Each row of a before or after table is a point. The points were changed in one or more steps. Then noise was added and the rows were shuffled. The steps act on columns, c1 being the first. Write out the steps. A step turns or swaps two columns, mirrors them in a line or flattens them onto one, adds a multiple of one to another, or multiplies or shifts one. Angles are multiples of 10 degrees, from the lower column toward the higher: turns from -170 to 170, lines from 10 to 170 but not 90. Use the fewest steps. Two steps may share a column if one is a turn and the other turns, adds or multiplies; they go together, in the order done. Otherwise the lowest column goes first.

Before (14 x 2):
[[-32  55]
 [-26  13]
 [ 33 -56]
 [ -4  17]
 [ 12 -83]
 [-17  24]
 [  8  32]
 [-19   0]
 [  2  92]
 [-25 -67]
 [ 55  43]
 [-17  48]
 [  3  84]
 [  5 -16]]
After (14 x 2):
[[-27   6]
 [  1  -4]
 [-12   5]
 [ 24  -2]
 [-37  14]
 [-21   1]
 [-15   2]
 [  3  -1]
 [-17   5]
 [ -9   2]
 [-11  -1]
 [-12   0]
 [ 42 -15]
 [ 44  -7]]
Steps: flatten c1 and c2 onto the line at 170 degrees

Before:
[[-44  25   8   6  -2   7]
 [-18  45  19  10   0   9]
 [ 19 -24  -5  -8  -1 -28]
 [ 21  24  28  11   4 -28]
 [ 19  18  36  -4 -32 -25]
 [-15  38  18   0   1  27]
 [-19   6   4 -22  10 -28]
 [-44  36  -1  24  -4  10]
 [ 11  -7 -42 -30  -3 -48]]
After:
[[ -13  -30  -43   -8    1 -120]
 [ -19   -7   -6  -24   -2  -71]
 [  44    7    8   25   10   17]
 [  15   -2   17   37    2   67]
 [ -19   11   29   24   -6  -70]
 [  21  -22    4    5   -6  -70]
 [  16   10   20   46    4   23]
 [  44   24   -1   36   12   25]
 [ -24   -4   36   18   29  -62]]
Steps: turn c1 and c5 by -170 degrees; swap c2 and c4; multiply c6 by 2.5

Before, 8 rows:
[[-21  32  18 -24  25 -52  11  10  10  20 -22]
 [ 20 -38 -26  20   3   0  21  31 -14 -46 -24]
 [ 19 -11  -4  38 -15   5 -50 -46   0 -16  24]
 [-34  21 -11 -21   5 -34  35  33  38  -7   2]
 [-16 -30 -60  -8  -6  17   5  25 -35 -56 -31]
 [-13  -4  29  45  -9  10  -4 -27 -34 -11  29]
 [-19  39  17 -21  25  -1   9  41  28  -1 -17]
 [  8 -31  33  20  17  -3 -56 -53 -11 -28  60]]
After, 8 rows:
[[ 27  33  -5 -25 -25 -51  11   0  11  21 -46]
 [ 26  -4 -18  45  10  11  -4   0 -34 -10  58]
 [-30 -37  12  21  -4   0  20   0 -14 -48 -48]
 [-16 -30  60  -9   7  17   5   0 -36 -55 -62]
 [-17 -11  -6  38  14   5 -50   0   0 -17  48]
 [ 26  39  -5 -21 -25  -1  10  -1  29  -1 -32]
 [ 25  22  27 -21  -4 -34  35  -1  37  -7   4]
 [ 10 -31 -34  20 -16  -2 -56   1 -11 -30 120]]
Steps: turn c1 and c3 by -150 degrees; multiply c5 by -1; multiply c8 by 0; multiply c11 by 2

Before, 8 rows:
[[  8 -25 -15  22 -54  18 -23   8  11  27   1  36  -8  17  17  -7  34  -2]
 [ -2  10  -2   9 -61  25  -2  12  16   2   6 -12   3  14  11 -17 -34   7]
 [ -2  12 -18 -28  34  16 -21  -4  -9 -36 -25  30  33  18  11 -15  10  -1]
 [  1   3   9  25 -17  12   1 -18  12  25 -30 -20   5  11   5   7 -20  41]
 [  3  13  15 -29 -56   5  16  17   3 -13  -5  34  -2  21  17  19 -20  -4]
 [  5  10  -2  -7 121  21  -3  11 -23  25  -4  30  19  10   0 -10 -37  13]
 [  3  13  -3  10 -30  13 -16  -7 -37 -42   2   9 -18  16   0  -9 -12  11]
 [  0  15  -4  22 -13   2 -21   1  -1  23 -19 -72 -17 -62  -8  -6 -22  14]]
After:
[[  0   9   4   8 -60  25  -2  12  19   3   7 -12   1  17   8 -18 -35   9]
 [ -5   6   3  23 -18  13   3 -17  11  25 -31 -21   6   9   6   7 -18  42]
 [ 10  11 -12   8 -31  12 -17  -6 -35 -36   2   9 -19  14   1  -8 -10  11]
 [ 13  10 -11 -30 -54   8  17  15   3  -5  -4  35  -2  21  16  20 -18  -4]
 [-13  13   6  25 -16   2 -19   0  -2  17 -19 -74 -20 -61  -9 -10 -23  12]
 [-29 -24   6  22 -54  19 -22   8  12  15   2  35  -8  17  16  -8  35  -3]
 [  1  10  -1 -28  32  15 -21  -5  -8 -41 -27  27  31  18  11 -14   9  -1]
 [-14  10   2  -6 123  21  -4  10 -24  21  -6  30  19  11  -1  -9 -36  11]]
Steps: turn c3 and c10 by 30 degrees; turn c1 and c3 by -120 degrees

Before, 10 rows:
[[ -62   45   38   28   22  -27   32   57   19  -29   44  -20   42   23
    59  -52    6   -8  -21  -23  -61   -9  -23   20  -58   57  -25  -30
   -29   68   23  -20]
 [  15   45    8  -91   32   33  -86  -45   44   22   33   58  -51   53
   -15   12   36   -5   23   29  -33   48  -47  -60  -15  -28   59   59
   -25  -52   12   37]
 [  -6    1   19  -30   47   29  -22  -10   29   33  -18  -99   38  -36
   -10   32   56   57   49   32   -3   -9    8    5   63  -23  -21  -42
   -44  -27   24   34]
 [ -74   36   42   26  -14   37   44   75  -18  -31   53  -18   80   77
     4   27   -1   -7   17  -78   -9   -5  -33    5  -32   77  -33  -52
   -13   47   20  -33]
 [ -73   66   44   33   -3   22   31   28   21    4   48   -4   40   18
    27   57    1  -10   37  -34   -9  -24   29   22  -37   23   15  -23
   -30   77   15  -39]
 [ -15   43   17  -97   19   65  -73  -47  -29   40   -2   61  -71  -38
    16   13   40   14   32   41    4   84  -62  -76   27   -2   47   63
   -58  -60   45    8]
 [ -82  -47   37   17  -57   88   -9   15    9  -25  -72    1   18  -29
   -16  -29  -35  -15   28   38 -118    4  -46   16   34   63    2   37
    15   -5  -66  -52]
 [  17   44  -16  -40  -14   12  -27  -50  -52   78    0   59  -15   10
   -50   13   61   27    8    6  -18   30  -41  -47    5    8   68   25
   -32  -18   23    5]
 [ -83   54  -18  -18  -22    9   38    2  -12   -1   53   -4   58   19
    14   44  -14   11   51  -27  -46  -23  -51    9  -15   32  -51   -6
   -42   60    4    1]
 [ -18   18  -30   -9   41   60   32   22  -11   48   -4  -42  -12   -3
   -21   42   44   13   44   51  -24  -61   15    5   19   19  -15  -28
   -42  -48   66   24]]
After (10 x 32):
[[ -70   37   41   26  -14   35   47   73  -52  -28   57    8   82   81
     3   24   -6  -15   11  -80  -12  -16  -36   14  -35   74  -30  -13
    -5   46   18  -37]
 [ -80  -39   35   14  -52   88  -10   10   41  -28  -71   14   16  -36
   -15  -33  -42   15   31   47 -116   -7  -47   11   35   52   -4   15
   -15    3  -68  -54]
 [ -73   73   37   26   -3   19   28   29  -22   11   50   25   41   20
    28   58    0  -28   39  -36   -7  -34   23   17  -37   25   19   24
    -8   83   18  -40]
 [ -69   50   37   38   18  -29   32   62  -33  -28   43   12   44   22
    61  -53   10  -31  -17  -24  -63  -17  -20   23  -53   61  -17   16
    -9   74   21  -20]
 [ -18   18  -35   31   41   56   33   22  -24   45   -3  -37  -15    0
   -23   40   46  -44   46   49  -21  -67   18    3   18   17  -19  -13
    10  -50   67   24]
 [   1   -4   18   51   48   27  -20   -6  -32   35  -17  -85   37  -38
    -4   29   55  -43   47   33   -4  -28    1    5   61  -24  -15   32
    63  -32   30   34]
 [  17   42    9 -100   35   34  -94  -49   55   23   24  -34  -43   58
   -15    7   39  -21   20   29  -29   81  -51  -68  -19  -26   57   47
    -4  -47    8   36]
 [ -82   55  -22  -13  -20   19   29    9   -8   -3   52  -19   68   20
    12   53  -10  -43   53  -25  -50  -23  -58    6  -11   30  -53  -14
    10   56    6    9]
 [ -18   46   16 -112   12   59  -74  -47   66   39   -4  -35  -76  -40
    18   11   43  -61   34   39   -1  113  -62  -71   28   -4   44  -30
    17  -63   39   13]
 [  21   43  -21  -72  -12   13  -30  -48   22   87    0   10  -10   21
   -58   14   52  -34   11    9  -15   50  -43  -50    5    8   68  -54
    27  -13   23    9]]
Steps: turn c4 and c12 by 50 degrees; add -0.3 times c4 to c22; swap c9 and c28; swap c18 and c29

Before, 10 rows:
[[ -4  17  27 -11  -9 -31  31 -46  39  16   4   1 -17  45  11  40  12  15
  -17   6  16 -18   1   3   1 -28  42 -37  -6   7  13  -9  -8   9   3  13
   16  40  52 -33   4  30 -27  -6   2  22  18   3  14 -26 -51  -7  -7  18
   30 -10 -19 -11 -20  -5  17   1  -7  -2]
 [-25 -28  -8  13   1 -23  -5 -25 -34 -11   2  13  20  36   5 -42   3  25
  -19  28  -6  17  -9 -19  27   7 -30 -24   1  23   5  14   3  10 -29  -6
  -63 -15  32  -2   0  21  36  28  23  15  -7 -23   0  -2 -20  12 -20  -5
    0  -2 -11  -2 -30  10 -28  -3 -12 -28]
 [ 19  -5  -5  49 -17 -47   7   0  10  17  10  -4   4  70 -20  37   3  13
   -3  12   6  28  34   1   4 -19   4 -16 -12  25   4   6  30 -10 -16   1
  -33  27  11  -4   6  16   1  -8  27 -15   9 -45  22  -5  21  12  42   5
   28 -13 -26  11  11  -7   2  -9  -3 -23]
 [-11  -6  12 -33 -10  26   4 -10  -7  34  -6  17  29  12  40 -48  13  10
  -53  40  32  28  13  39  33  -7  13 -19  10  24  -6  20   2 -35  28   3
  -51 -30  20  44   9 -26 -12 -23   5  34 -13  -7   9  14 -38  15   9 -41
  -26   9  26 -22  -1  12 -14  -7  -4  23]
 [-38  14 -27  -2  -9 -18  31 -12   3  25 -31   7  48   0   6  -7  22  -8
    0 -20  42   5  36 -19   8  30 -12  -1 -41  24   4 -16  35 -26 -11 -32
  -14  13 -22  -8  -4   8  33  55  25   6 -21  20 -34  15 -20   7  37 -21
   68  30  39  35  29  10   8 -39   1 -20]
 [ -7  -6 -26  30   8 -11  -5 -31  50  41 -31  -3  22  23 -10   2  24 -20
  -26   3 -55   0 -26   3 -15   6  52 -34   3  27 -10  -3 -17 -23   8 -37
  -18  26  47   6   7   9  21 -17  14   2  12 -18 -28  20  -3   5  -7  -6
  -30  35 -38  17   5  -2  14  27  29  29]
 [ 52 -36 -28  39 -21 -17  -8   7  16 -18 -10  50  24 -21  17   8 -10  10
  -12 -24   8  -8  12  17  40  22  30   0 -10  -9  23 -16  16 -26  -2  15
    4  17  26  -1  -2 -19  26 -20 -10   9  -1  10  27   8 -33  25 -17  21
   -3 -15   1 -10  11   0  17  26   6  24]
 [ -4  15   8  14  -1  19  12  19  19 -11 -35  -6  29  41  62  -9  20 -17
    7 -38 -48  20  53 -38 -18   9   7 -20  30  51  11  -3 -10 -46  -2  27
   19  19   0   4  63  25 -20 -21 -16  -3  -1  -6  15  22   5   3  -8  58
   21  -5  46  -7 -29   7 -13  -5 -21 -56]
 [-53  -7  -4  -8  19 -19  19  11 -20  22  50  40 -21 -25 -18   9   1   4
   36   6 -11  -3  26 -12 -12  25  -4   8  17   8  20  36  11   6 -19   9
  -32 -58   7  10  20  27  28 -12  15 -24  28  13 -40 -34  12   0  32  20
   21 -14 -23 -35  34  30 -12  40  12 -25]
 [ 21 -47   4   5  -5 -42  30  51  43  -6  28 -26  34   5  30  24 -12   8
   21  19  50   5  43  37  -2  41  10  28  36 -10 -12 -19  16 -27 -45 -11
    3   8  31   3  36  -8  29 -43  -5  -2   0 -18  33  20 -22   6  -9 -35
   10  -8   6 -37   2  40 -21 -18  -4  26]]
After:
[[-25  17  -8  15   2 -22  -2   9 -20 -10   3  13 -33  36   5 -42  22  25
  -18  27  -8  16  -8 -19  28   5 -29 -23   1  21   5  13   4  10 -29  -6
  -62 -15  10  -2   1  22  36  27  22  14  -8 -24  -1  -4 -19  10 -28  -5
    1 -22 -10  -1 -31  10 -29  -4 -13 -28]
 [ 21  12   3   7  -3 -42  12 121 -36  -6  28 -27  43   4  29  24  46   9
   20  18  50   6  44  37  -1  40  11  29  36 -12 -12 -20  15 -28 -45 -10
    3   9   6   4  37  -8  30 -41  -5  -2  -1 -16  32  19 -21   5 -17 -36
   10  29   6 -36   2  38 -21 -19  -4  26]
 [ -5  11   7  15  -1  18   6 -15 -28 -10 -35  -6  20  41  62  -7 -24 -16
    8 -38 -49  20  52 -38 -19  10   7 -20  30  51  12  -3 -10 -47  -2  28
   20  19   3   5  63  24 -21 -21 -15  -2  -1  -8  16  22   6   3 -11  57
   20 -43  47  -6 -30   7 -12  -5 -21 -56]
 [-54   5  -4  -9  20 -21   8  19  21  24  50  42 -20 -27 -18  10   5   3
   36   5 -12  -2  23 -13 -14  24  -3   7  18   8  20  34  10   7 -20  10
  -33 -60 -10  10  19  27  28 -12  15 -25  29  13 -40 -34  12   1  24  20
   21 -25 -23 -34  35  30 -13  39  11 -26]
 [ -6  23 -27  29   7 -11  -2 -42 -22  40 -32  -3  50  23  -9   1  -5 -21
  -27   4 -57   1 -27   4 -15   6  52 -33   2  27 -10  -1 -16 -23   9 -37
  -18  25   7   7   7   9  22 -19  14   2  10 -16 -28  22  -3   3 -22  -6
  -30  38 -37  17   5  -2  14  27  29  30]
 [ 19   5  -5  49 -17 -47   3   5  -2  16  10  -3  10  69 -21  37   2  13
   -4  13   7  26  36   0   7 -20   3 -16 -12  25   3   5  30  -8 -16   0
  -33  28 -13  -3   8  17   1  -9  26 -15   8 -45  21  -5  21  13  32   6
   28 -14 -27  12  12  -8   3  -8  -2 -24]
 [ 52   9 -27  39 -21 -17  -4  60 -24 -20 -11  50  16 -22  17   7  36  10
  -12 -23   8  -8  12  18  41  22  30   1 -10 -11  24 -16  16 -25  -2  15
    4  18   7   0  -3 -19  26 -20 -10   7  -2  10  28   6 -33  23 -25  20
   -3   4   2 -10  10  -1  18  25   5  21]
 [-38  12 -26  -2 -11 -17  14 -47 -49  26 -32   5   2  -1   3  -8 -24  -8
    0 -20  43   7  36 -20   8  30 -12   1 -40  23   5 -16  36 -25 -11 -33
  -14  14 -14  -6  -4   7  36  54  25   6 -20  20 -34  17 -21   5  39 -21
   66  11  38  36  30  11   8 -39   3 -19]
 [-11  15  13 -32  -9  26   1 -13 -29  35  -6  17  -7  13  40 -48  -1  11
  -53  38  32  27  14  40  34  -8  14 -18  10  24  -6  20   2 -36  28   3
  -49 -31  -1  44  10 -28 -13 -23   6  34 -15  -8   8  15 -38  16   2 -40
  -26  48  26 -22  -1  12 -13  -7  -4  24]
 [ -5   1  26 -10  -8 -31  11 -78  16  16   3   2  39  46  11  39 -19  15
  -18   7  18 -18   0   4   1 -28  43 -38  -6   7  13  -7  -8  10   3  13
   16  39   9 -35   3  31 -27  -7   3  22  17   3  14 -26 -51  -7 -22  18
   29  -7 -19 -12 -21  -5  17   1  -8  -2]]
Steps: turn c2 and c17 by -120 degrees; add 1.5 times c17 to c8; multiply c7 by 0.4; turn c9 and c13 by 90 degrees; add 1 times c24 to c56; flatten c39 and c53 onto the line at 110 degrees

Before, 12 rows:
[[ -59   60   32   52   18   29  -67   43  -26  -32   20   -4    2  -74
    78   73  -17   70   35   22   36   11   12   53   57   26  -38   41
   -34  -30   13   41   44   24   -9   47  -25   51  -25  -53   24   40
   -36  -36   26    6   49  -33   31   -1 -119  -46   17  -13  -70   51
   -23  -35   -6   21   47   28   17   55]
 [  20  -59  -17  -27  -23  -34    6  -39  -20   37  -11  -39   20  -11
    26   35   23  -31   22  -19  -49  -17  -10   -7  -31   18   16  -13
     6    4   20   -5   21  -18   60   20  -29   12   11  -68  -25  -18
   -20  -51  -33  -34  -44   20  -53   15  -70  -70   37  -19   12  -28
    57   29    2  -10  -42  -38  -89  -15]
 [  12  -54   10  -88  -43   -9   19   35   57   55    6   53   70    1
   -42  -34  -18  -54   -3  -52  -25  -41    5  -73   36  -66  -26  -23
    30   34   57  -45  -32  -56   46   11   43  -34   48    7    7  -34
     6  -22  -55  -17  -12  -30  -22   27  -11  -17  -30  -17   -3  -54
   -46   -7   11   42  -31    3   25  -13]
 [ -77   29   14  -35  -49  -16  -44  -27  -49   -7   12  -68   -2  -56
    58   -5    4   31   25   15  -15  -16   28  -25   -2   54  -17  -37
   -25   -3   14   25   80   80  -31   35  -12  -12  -34  -18  -30   56
   -45  -48    2  -18    1   48   41  -11  -85  -60   52   41  -34    8
    43  -19   21   -1   18  -41  -24   23]
 [ -10    0   29  -53  -28  -61  -34   16   43    6   54   54   63   43
   -20    8    4  -62    6   59  -12   -3  -29  -57  -16  -14  -82   25
    16   75   75  -34  -20  -48   48    6   48  -66   76   12   16   -4
    39   21   53   -2  -84  -77   25   13   35  -14  -15   -9   60  -48
   -59   12   65   46  -19  -31   10    3]
 [ -16   43   21   39  -52  -29   -1  -20   54   36   85   34   55   62
   -18  -85  -33  -82   20  -31  -10   -3   -5   -9   18  -45 -101   15
    50  104   60   36  -50  -51   46  -32  107  -80   53   15   -4   22
     5    3   23  -18  -77  -67  -15   25   53  -18  -10    3   45  -51
   -38  -31   72   71   -9   25   21  -15]
 [ -76   29   29   17   77   45  -50    8    1  -47   -8  -50  -16  -59
    54   83   32   36   67   27   45   64    9   23   30   42 -106   -5
   -33   38   19   64   15   50  -20   28   17   35   -4   -8   31   20
   -76  -38   32    9   24   32   57  -35  -62    6   59   38  -85   19
   -27  -32    0   19   50   37    1   29]
 [ -30  -15   -2  -14    9    1  -40   17  -50  -11  -49  -42   14  -27
    35   -4  -11   -8   43  -44    7   -4   -4   13  -34   74    8  -45
   -29   30   17  -71   44   28  -29   31  -48   -9  -39  -64   11   43
   -36  -16  -47  -33    5   21  -22   -4  -39  -47   12  -30  -19   23
    60   68    7  -19    6  -35  -38  -16]
 [ -48  -34  -14  -41  -40   37  -21   16  -32   60    4  -57  -13  -20
    24   55   28   -3    8  -64  -32   -1    9  -64  -15   34   24  -21
   -41  -20   39  -22   61   43   21    3   -2   46  -30  -70  -20   19
    -7  -51  -95  -60  -44  -24    5   15  -12  -35   47  -40   19   42
    54   44   29  -32  -54  -10  -41    1]
 [ -45   21   56   58    8   64 -102   81   -5   19    1   16  -47  -68
    69   33    8   22  -10   77   31   66  -20   21   66   27  -89   53
   -87   66   20   65   23    5  -50  -21    4    4   45  -20   -7   41
   -85  -58   34   37   79   -9   51  -14 -104   14   43   35  -20    9
   -26  -24   13   31   29   39   14   47]
 [ -14  -30   22  -14  -10  -24   14   33   32   40   67   36   20   42
   -31  -32  -73  -26   20   30   -8  -50  -23  -64  -36  -50  -59   -7
   -34   94   39    8  -52  -74   57    4   69  -39   19   36  -13  -64
    48   21  -10   -6  -72  -44  -22   38  -15   -6  -42   11   71  -60
   -47  -12   44   17    7   34   32  -43]
 [  17  -65   14  -48  -54  -75   25  -16  -30   75   20  -18   30   -1
    -5    1  -23   23   35  -38  -20   -1  -20  -45  -17   42   27  -61
   -47   46   37  -39    8  -34   -6   37   -6   -7   47  -28  -17  -45
    18  -10  -19  -65  -40  -38  -28   54   18  -32   55  -50  -46   21
    10   22   -3    8  -22  -53  -48  -23]]
After (12 x 64):
[[ -47  -36  -12  -41  -41   36  -19  -27    8   59    4  -54  -15  -21
    23   54   23   -2  -11  -60  -33   -1   11  -65  -20   32   26  -21
   -43  -18   39  -33   62   45   22    4   -2   45  -30  -76  -18   21
    -4   44 -100  -55   -5  -23    3   13   10  -37   52  -39   19   41
    59   45   28  -31  -53  -11  -38   42]
 [ -76   26   31   17   78   50  -52  -18  -66  -49  -10  -48  -17  -61
    56   83   31   36   38   27   47   64   13   25   29   44 -103   -6
   -32   40   21   14   12   47  -18   33   36   35   -4   -7   28   56
   -75   34   33    2   32   37   55  -35   47    4   57   40  -85   17
   -28  -31   -1   17   52   34    6  -17]
 [ -39   15   59   59    7   60 -103   24  -62   17    5   19  -48  -65
    73   34    3   22  -31   78   29   72  -16   17   62   31  -91   54
   -90   67   17   21   21    7  -53  -22   36    1   42  -17   -9   24
   -83   94   38   36   57  -13   56  -15   97   11   39   35  -17   12
   -30  -22   12   30   33   40   11  -70]
 [ -14  -30   21  -17  -13  -26   15   37   25   33   64   36   22   44
   -30  -35  -73  -27   54   32   -4  -49  -24  -61  -40  -53  -61   -5
   -32   95   40   54  -53  -73   56    3   67  -37   15   34  -11  -38
    47    6  -14   -5  -61  -40  -19   40   -5   -5  -40   11   68  -58
   -41  -12   44   19    3   32   29   65]
 [  14  -64   16  -45  -46  -76   29  -16   43   67   25  -17   29    3
     1    0  -25   22   57  -34  -22   -6  -19  -51  -23   45   30  -62
   -49   40   34  -13    8  -31   -6   37  -13   -7   49  -28  -17  -14
    17   -2  -12  -64  -29  -39  -22   56  -16  -33   52  -48  -42   22
    11   22   -3   13  -21  -50  -49   33]
 [   6  -56    5  -90  -43  -11   19   15   79   55    6   48   70    1
   -42  -35  -19  -52   24  -55  -24  -39    6  -77   34  -65  -27  -25
    30   34   57   47  -32  -59   45   12   44  -35   50    5    6  -31
     5   40  -55  -20  -18  -29  -18   23    0  -18  -28  -20   -3  -51
   -46   -5    3   44  -32    4   26    7]
 [ -16    0   26  -54  -26  -58  -35   29   54    9   57   50   61   41
   -19   10    3  -61    8   60  -15   -4  -31  -59  -16  -17  -83   26
    18   75   73   32  -20  -50   42    6   39  -69   79   11   15    1
    39   -8   58   -3  -10  -72   24   15  -52  -16  -17  -12   57  -48
   -58    9   67   44  -21  -36    8   80]
 [ -76   32   11  -31  -50  -22  -44  -50  -49   -8    8  -69   -1  -55
    55   -5   -3   28  -18   18  -17  -15   26  -22   -6   54  -17  -33
   -23   -1    9  -37   76   81  -31   36   21   -8  -30  -18  -30   66
   -45   18    2  -18   21   46   43  -14   79  -60   51   43  -31    4
    46  -18   18    2   22  -39  -22    1]
 [  22  -57  -17  -29  -19  -34    9  -60   -3   39  -12  -37   24  -11
    26   35   25  -28   30  -21  -49  -21   -7   -9  -34   16   12  -10
     9    2   21   -6   24  -18   59   21   -7   11   12  -69  -18   -1
   -17    9  -33  -33  -21   23  -52   11   75  -68   35  -20   15  -25
    53   27    4  -10  -40  -35  -83   40]
 [ -16   41   19   42  -57  -28    3  -11    1   34   87   36   54   63
   -15  -86  -34  -81    1  -33   -5   -4   -3   -7   23  -45 -106   12
    49  107   58   80  -52  -53   43  -34   84  -78   53   19   -6   36
    10  -13   23  -15  -24  -68  -17   24  -87  -18  -14    2   50  -49
   -38  -34   70   73  -12   23   28   70]
 [ -30  -11   -1   -9    8   -3  -37    3   35   -8  -50  -42   16  -29
    33   -4  -16   -8    6  -42    8   -8   -8    9  -36   75    4  -46
   -31   28   20  -79   41   32  -31   29  -33  -11  -34  -66   10   68
   -36   17  -47  -28  -15   23  -22   -7   52  -48   12  -31  -21   22
    60   71   11  -15    5  -36  -36   -8]
 [ -61   60   36   55   19   28  -69    9  -49  -31   20   -5    4  -77
    74   68  -23   64    3   21   34   12    9   53   57   25  -33   45
   -33  -30   16   -8   46   22  -11   47   19   53  -23  -55   25   50
   -39   56   27    5   63  -32   33    5  121  -43   19  -15  -75   54
   -24  -34   -8   24   44   31   14  -37]]
Steps: mirror c8 and c44 in the line at 20 degrees; add 0.7 times c50 to c9; turn c9 and c32 by 60 degrees; turn c19 and c42 by 40 degrees; mirror c37 and c51 in the line at 170 degrees; turn c47 and c64 by -80 degrees
